Rows are points. The points of each table are mixes of a few directions, plus a little noise. How many directions does each table use, and how many do they share? Where both have some left over, give the other angles between the two spaces (their principal angles), to ten degrees, smallest first.

First (4 x 2):
[[-6.7  2.0]
 [ 6.0 -2.1]
 [ 0.2 -0.2]
 [ 0.3 -0.2]]
Second (6 x 2):
[[-0.2  5.5]
 [ 0.2 -3.1]
 [ 0.3 -8.9]
 [-0.1  1.7]
 [-0.1  2.4]
 [-0.1  2.6]]
Directions: first 1, second 1, shared 0; angles 70

First (5 x 2):
[[-3.5 -0.9]
 [-1.8 -0.4]
 [ 6.5  1.5]
 [-5.6 -1.1]
 [ 4.3  0.9]]
Second (7 x 2):
[[-6.1 -1.1]
 [ 5.4  1.0]
 [ 0.0  0.1]
 [ 4.0  1.0]
 [-5.8 -1.1]
 [-2.9 -0.6]
 [ 5.1  1.0]]
Directions: first 1, second 1, shared 1

First (4 x 3):
[[-0.2  0.2 -0.2]
 [ 4.8 -6.5  5.1]
 [-2.2  3.0 -2.3]
 [-2.4  3.3 -2.6]]
Second (4 x 3):
[[-0.2  2.9 -0.6]
 [ 1.3  6.5  0.5]
 [ 1.6 -7.5  2.2]
 [-2.7 -1.9 -2.3]]
Directions: first 1, second 2, shared 1

First (7 x 4):
[[-6.4 -4.8  1.3 -3.1]
 [ 0.1  0.0  0.2  0.0]
 [ 0.6  0.6  1.3 -0.3]
 [ 5.1  4.0 -1.0  2.5]
 [ 7.8  6.3  4.4  2.2]
 [-3.6 -3.0 -3.2 -0.5]
 [-3.3 -3.1 -3.1 -0.6]]
Second (7 x 4):
[[-4.2 -3.0  2.6 -2.4]
 [ 1.1  0.7 -0.6  0.7]
 [-1.2 -0.9  0.6 -0.7]
 [ 2.9  2.0 -1.7  1.6]
 [ 5.6  4.1 -3.5  3.2]
 [-8.1 -5.8  4.9 -4.7]
 [ 3.9  2.9 -2.4  2.2]]
Directions: first 2, second 1, shared 1

First (9 x 6):
[[ 4.6 -2.5 -1.4  1.5 -1.6  0.4]
 [-7.1  0.9  2.5 -0.3  3.9 -0.6]
 [-1.6 -1.3  1.0  0.9  1.6 -0.2]
 [ 7.8 -7.4 -1.4  4.4 -1.2  0.7]
 [-5.6  7.4  0.6 -4.9 -0.5 -0.6]
 [-6.9  1.9  2.6 -1.2  3.2 -0.4]
 [-0.1  1.2 -0.2 -0.9 -0.6 -0.1]
 [ 8.8 -5.2 -2.3  3.3 -2.7  0.8]
 [ 0.2  4.7 -1.0 -2.9 -2.7  0.0]]
Second (6 x 6):
[[-0.2 -2.8 -3.0 -0.9  3.7  1.2]
 [ 3.0 -1.7  4.2  0.4 -4.3  4.3]
 [-2.1 -5.4  1.1  7.0 -4.2  0.3]
 [-0.3  2.2 -4.6 -6.0  2.2  2.4]
 [-2.2  0.2 -1.8  1.6 -0.1 -2.2]
 [ 1.5  7.2  4.1 -1.9  2.9 -5.6]]
Directions: first 2, second 4, shared 1; angles 60

First (8 x 8):
[[ 4.0 -3.7  3.3  1.0  2.3 -2.6 -2.5  7.4]
 [ 1.2  5.2 -1.8 -0.2 -4.0  8.9  0.6 -5.1]
 [-1.0 -0.1 -3.7 -0.3  1.4  0.5  2.4 -5.1]
 [-6.0  2.0 -2.2 -1.1 -1.3 -1.3  2.4 -5.4]
 [-2.6 -1.1  4.3 -0.2 -0.7 -5.4 -1.9  5.8]
 [ 1.8 -4.5 -2.1  0.5  4.9 -3.7  1.2  0.0]
 [-3.2  1.1 -1.8 -0.6 -0.4 -0.4  1.6 -3.7]
 [ 5.7  0.9  4.1  1.0 -2.0  4.4 -3.6  6.0]]
Second (7 x 8):
[[ 4.3  0.9 -4.1 -4.5 -0.3  3.1  3.7 -4.1]
 [-1.2 -4.6  3.3 -0.7  0.4 -4.3 -3.4 -4.2]
 [ 2.1  4.7 -1.9 -2.0 -1.0  1.2  3.8 11.4]
 [-0.6 -1.2  2.7  0.5 -1.1 -0.3 -2.6 -1.6]
 [-4.3  0.5 -1.4  4.1  3.0 -3.6  1.2  5.4]
 [ 3.7 -4.9  0.6  2.6  3.2  0.5 -2.8 -3.5]
 [-3.8  4.8  0.6 -0.5 -4.8  3.6 -0.2 -3.3]]
Directions: first 3, second 5, shared 3

First (7 x 9):
[[ 0.6 -1.8  0.7  1.0 -2.3 -0.2  1.9 -2.8 -0.5]
 [-2.1 -1.0  1.0 -1.9 -2.8 -3.4 -3.1 -1.3  2.8]
 [-2.1 -3.0  2.1 -1.3 -6.0 -4.5 -2.4 -4.2  3.2]
 [ 2.3  0.2 -0.6  2.3  1.9  3.4  4.3 -0.2 -3.1]
 [-2.3 -3.2  2.4 -1.3 -6.4 -5.2 -3.0 -4.4  3.6]
 [ 1.7  3.9 -2.5  0.7  7.2  4.9  1.4  5.7 -3.0]
 [ 1.7  4.7 -3.1  0.6  8.5  5.2  1.0  7.0 -3.0]]
Second (9 x 9):
[[  0.4   0.3   1.0   2.3  -0.5   0.4   2.5  -1.5   2.7]
 [ -4.5   2.0   0.0   0.9   1.7  -1.7   5.0  -2.6   2.2]
 [ -0.8  -4.4  -2.7  -7.5  -2.7   0.6 -12.4  -2.4  -9.6]
 [  0.6   6.3   1.8   0.7  -1.0  -2.0   6.2   4.6   4.5]
 [  0.2  -4.0  -1.6  -2.1   1.1   1.3  -5.4  -0.9  -4.9]
 [  0.2  -1.2  -1.9   1.6   3.4  -1.5   2.8   3.5   3.8]
 [  2.0   1.0   0.9   2.9  -3.0  -0.7   2.4  -0.8   6.0]
 [  1.5  -1.9   1.7  -1.2   0.4   3.7  -4.7  -1.1  -8.0]
 [  0.7   1.7   0.9   2.3   0.6  -0.3   3.8   1.3   3.0]]
Directions: first 2, second 5, shared 0; angles 30, 40
